Each row is a point. The last column is the point's height on a tilted bowl or saddle (a function of degree 2), plus a little noise. Count its main directions that bend up, bend down and stay straight.
(in the rows, 128 means zero)

Points (16 x 4):
[[127 158 163 148]
 [112 124 144 129]
 [109 112 104 133]
 [148 119  86 144]
 [103 120 112 134]
 [171 132 132 155]
 [ 96 172 105 175]
 [ 59 116  82 189]
 [149 133 102 139]
 [ 95 146 139 152]
 [156 157  87 165]
 [132 161 144 150]
 [ 80 137  88 155]
 [100 144 140 147]
 [108 153 120 144]
 [163 123  45 177]]
Directions: 2 up, 0 down, 1 straight

Points (26 x 5):
[[ 66 168  98 162  70]
 [ 70 131 130 117  93]
 [142 131 133 111 111]
 [118 129 105  78 123]
 [149 113 126 162 112]
 [ 87 118 169 131  83]
 [ 96 112 163  78 108]
 [150 152 163 172 101]
 [109 122 108 132 119]
 [126 114 133 121 114]
 [125 118  90 154 124]
 [109 147 150 165  90]
 [129 150 168 149  98]
 [151 143 159 123 102]
 [143 168 111 151 120]
 [162 105 137 136 103]
 [105 187  75 126 129]
 [176 111 129 112  87]
 [ 97 172 140 129 100]
 [149  95 174 122  97]
 [107 128  55 120 139]
 [160 131 145 136 104]
 [103 106 157 172  82]
 [149 104  68  86 113]
 [ 96 169  66 137 126]
 [186 131 144  96  69]]
Directions: 0 up, 1 down, 3 straight

Points (23 x 5):
[[ 95 151  77 146 115]
 [169 106 162 134  91]
 [125  85 149 123 125]
 [143 118 156 134 110]
 [123 142 140  98 115]
 [ 77  75 143  99 103]
 [105 129 135 137 130]
 [ 85 125 143 116 107]
 [123 123 143 104 122]
 [186 164 176 161  62]
 [152 162  90 140 125]
 [123 178 150  99 114]
 [109 101 164  64 109]
 [ 84 114 137 139 110]
 [118 103 169 168  78]
 [149 129  96 128 125]
 [138 147 158 132 119]
 [100 171 146 156 183]
 [134 128 123 159 136]
 [ 99 145 113 124 126]
 [117 213 131 122 180]
 [ 86  69  91 142  91]
 [133 169 167  93  90]]
Directions: 1 up, 3 down, 0 straight

Points (42 x 7):
[[111 138 110 144 129 127 138]
 [217  94 133 177  72  98 171]
 [117 127 126 109 122  86 145]
 [113 122 200 104 103 147 170]
 [158 139 107  98 127 149 153]
 [118 126 103 176 150 137 151]
 [ 76  82 164 130 172 103 178]
 [116 127 132 124 112 115 132]
 [101 113 128 124 141 134 133]
 [137 158 178 148 144 138 137]
 [204 126 124 137 190 141 149]
 [120 131 138 182 206 108 156]
 [ 91  83 125 187 106 116 167]
 [ 95 156 138 113 132 135 143]
 [160 109 121 124 139 123 135]
 [137 121 174 124 130 139 138]
 [114 175 118 115  88 142 160]
 [121 100 128 173 180 144 159]
 [110  80 138 111  92 138 130]
 [ 78  94 115 171  87 141 158]
 [114  78 147 151 162 159 162]
 [164 112 173 161 153 155 134]
 [104  81 176 121  67 134 165]
 [183 117 140 130 122  94 129]
 [128 137 156 131 112 133 135]
 [126 147  83  79 145 136 163]
 [ 99 119 114 123 125  71 162]
 [132 170  89 130 146  98 167]
 [140  95  69 144 143 133 166]
 [129 122 124 152 112 139 136]
 [124 112 119 175 125 102 142]
 [115 158  82 175 133 135 171]
 [177  89  85 119  76  82 200]
 [147 141 160 173 157  96 108]
 [154 125 144 111 126 106 133]
 [187  86 144 121 135 124 142]
 [150 132 143 108 159 161 157]
 [102 131 120  89 129 110 137]
 [122 131 148  77 115  92 153]
 [148 135  91 135 149 134 151]
 [ 61  98  99 159 128 169 151]
 [139 123 104 104  74 218 187]]
Directions: 5 up, 1 down, 0 straight
